Rows are points. Each copy is the shape, with its points in the same order, stretched, turned, moved and blurred by noise. Is it also mirrored, or only turned?

Shape:
[[ -1.5  -3.3]
 [ 35.3  21.4]
 [  0.9  -9.7]
 [-38.1  25.3]
 [-26.2  -3.1]
 [ -6.0 -31.8]]
Copy 1:
[[  4.7   2.4]
 [-32.6  10.3]
 [  4.0  -5.5]
 [ 27.5  40.9]
 [ 24.4   9.2]
 [ 14.2 -22.7]]
Copy 1 is: mirrored
Copy 2, 6 rows:
[[ -9.7   4.8]
 [ 17.7  -9.1]
 [ -4.0  13.3]
 [-49.3 -34.3]
 [-29.9  -4.2]
 [ -8.7  32.7]]
Copy 2 is: mirrored

Shape, 6 rows:
[[-21.2 -17.5]
 [ 36.4 -13.1]
 [-15.9   5.6]
 [-18.7  15.7]
 [  2.2 -12.9]
 [ 10.0 -21.8]]
Copy 1 (6 x 2):
[[  3.2  42.5]
 [-44.1 -13.9]
 [ 16.1  16.3]
 [ 26.3   8.2]
 [-15.4  17.7]
 [-27.7  15.9]]
Copy 1 is: only turned
Copy 2, 6 rows:
[[-27.8  -6.6]
 [-20.4  36.4]
 [  3.5  -7.6]
 [ 18.7 -16.7]
 [-22.9   8.3]
 [-34.0  15.7]]
Copy 2 is: mirrored
Copy 3, 6 rows:
[[ 12.0 -31.0]
 [-45.9  24.9]
 [ 26.1 -10.2]
 [ 37.3  -6.7]
 [ -9.1  -5.8]
 [-25.4  -3.6]]
Copy 3 is: mirrored

Shape:
[[ 10.4 -14.5  26.6]
 [  6.4 -29.2 -30.8]
 [ 18.0   9.0  27.7]
 [-30.2  22.6   6.3]
 [-28.4  11.4  19.2]
 [  5.5   5.8  -5.3]
 [-29.3  -5.4 -21.2]]
Copy 1 (7 x 3):
[[ -7.9 -43.9  16.7]
 [ 14.0  30.7  28.5]
 [  9.6 -41.5  -7.4]
 [ -7.3   7.0 -30.0]
 [-17.9 -13.6 -16.5]
 [ 17.2   6.2  -7.6]
 [ -5.7  35.9  -1.3]]
Copy 1 is: mirrored
Copy 2:
[[ 51.1  -0.8 -12.9]
 [ 15.1  34.6  40.9]
 [ 31.4 -20.5 -11.1]
 [-22.3   7.8 -26.3]
 [  5.0   8.3 -35.6]
 [ -2.8   1.3   8.4]
 [-20.7  35.5   6.8]]
Copy 2 is: only turned
Copy 3, 7 rows:
[[ 14.5 -15.6   1.0]
 [-33.7  -5.0  46.8]
 [ -4.2 -12.7 -20.7]
 [ 12.2  38.4 -30.1]
 [ 27.3  28.8 -26.0]
 [-25.4   4.1  -2.7]
 [ -4.5  31.8   9.6]]
Copy 3 is: only turned
Copy 4:
[[ 40.4   0.6  10.6]
 [-19.4 -27.9  20.6]
 [ 33.8   7.0 -12.2]
 [-10.4  36.1   4.8]
 [ 10.0  36.0  12.5]
 [ -4.7   0.0  -4.7]
 [-28.1  12.2  23.2]]
Copy 4 is: only turned

Shape:
[[  5.2  47.0 -16.7  18.5]
 [-24.9  15.7   3.3  14.1]
 [-16.8  -6.2  -2.2   4.4]
 [-19.0 -19.1  -8.3  23.1]
 [ 12.2 -22.6  -1.6  -4.3]
 [-19.2 -24.9  -8.6  23.9]
 [-16.8  25.5  -8.8 -32.4]
 [ 35.1  15.4   8.1  13.1]]
Copy 1, 8 rows:
[[ 18.5  42.9  29.6  -4.9]
 [ 26.7   2.5  -1.1  -5.6]
 [  7.2 -20.1  -8.3   0.3]
 [  6.9 -36.1  -5.0 -21.3]
 [-29.7 -21.8 -13.3  -2.4]
 [  6.7 -46.0  -7.3 -20.5]
 [  8.5  14.5  -2.7  41.7]
 [-23.2  38.0   8.0 -24.5]]
Copy 1 is: mirrored
Copy 2:
[[ -7.5  15.0   8.9 -35.2]
 [ 25.7  -2.6   1.7 -28.1]
 [ 15.2 -13.9 -20.1   0.9]
 [ -7.3 -34.7 -19.6  -6.8]
 [-12.6 -10.0 -15.1  50.8]
 [-11.0 -44.7 -20.3  -1.3]
 [ 40.4  43.4 -38.3   1.0]
 [-13.9   4.2  37.9  31.6]]
Copy 2 is: only turned
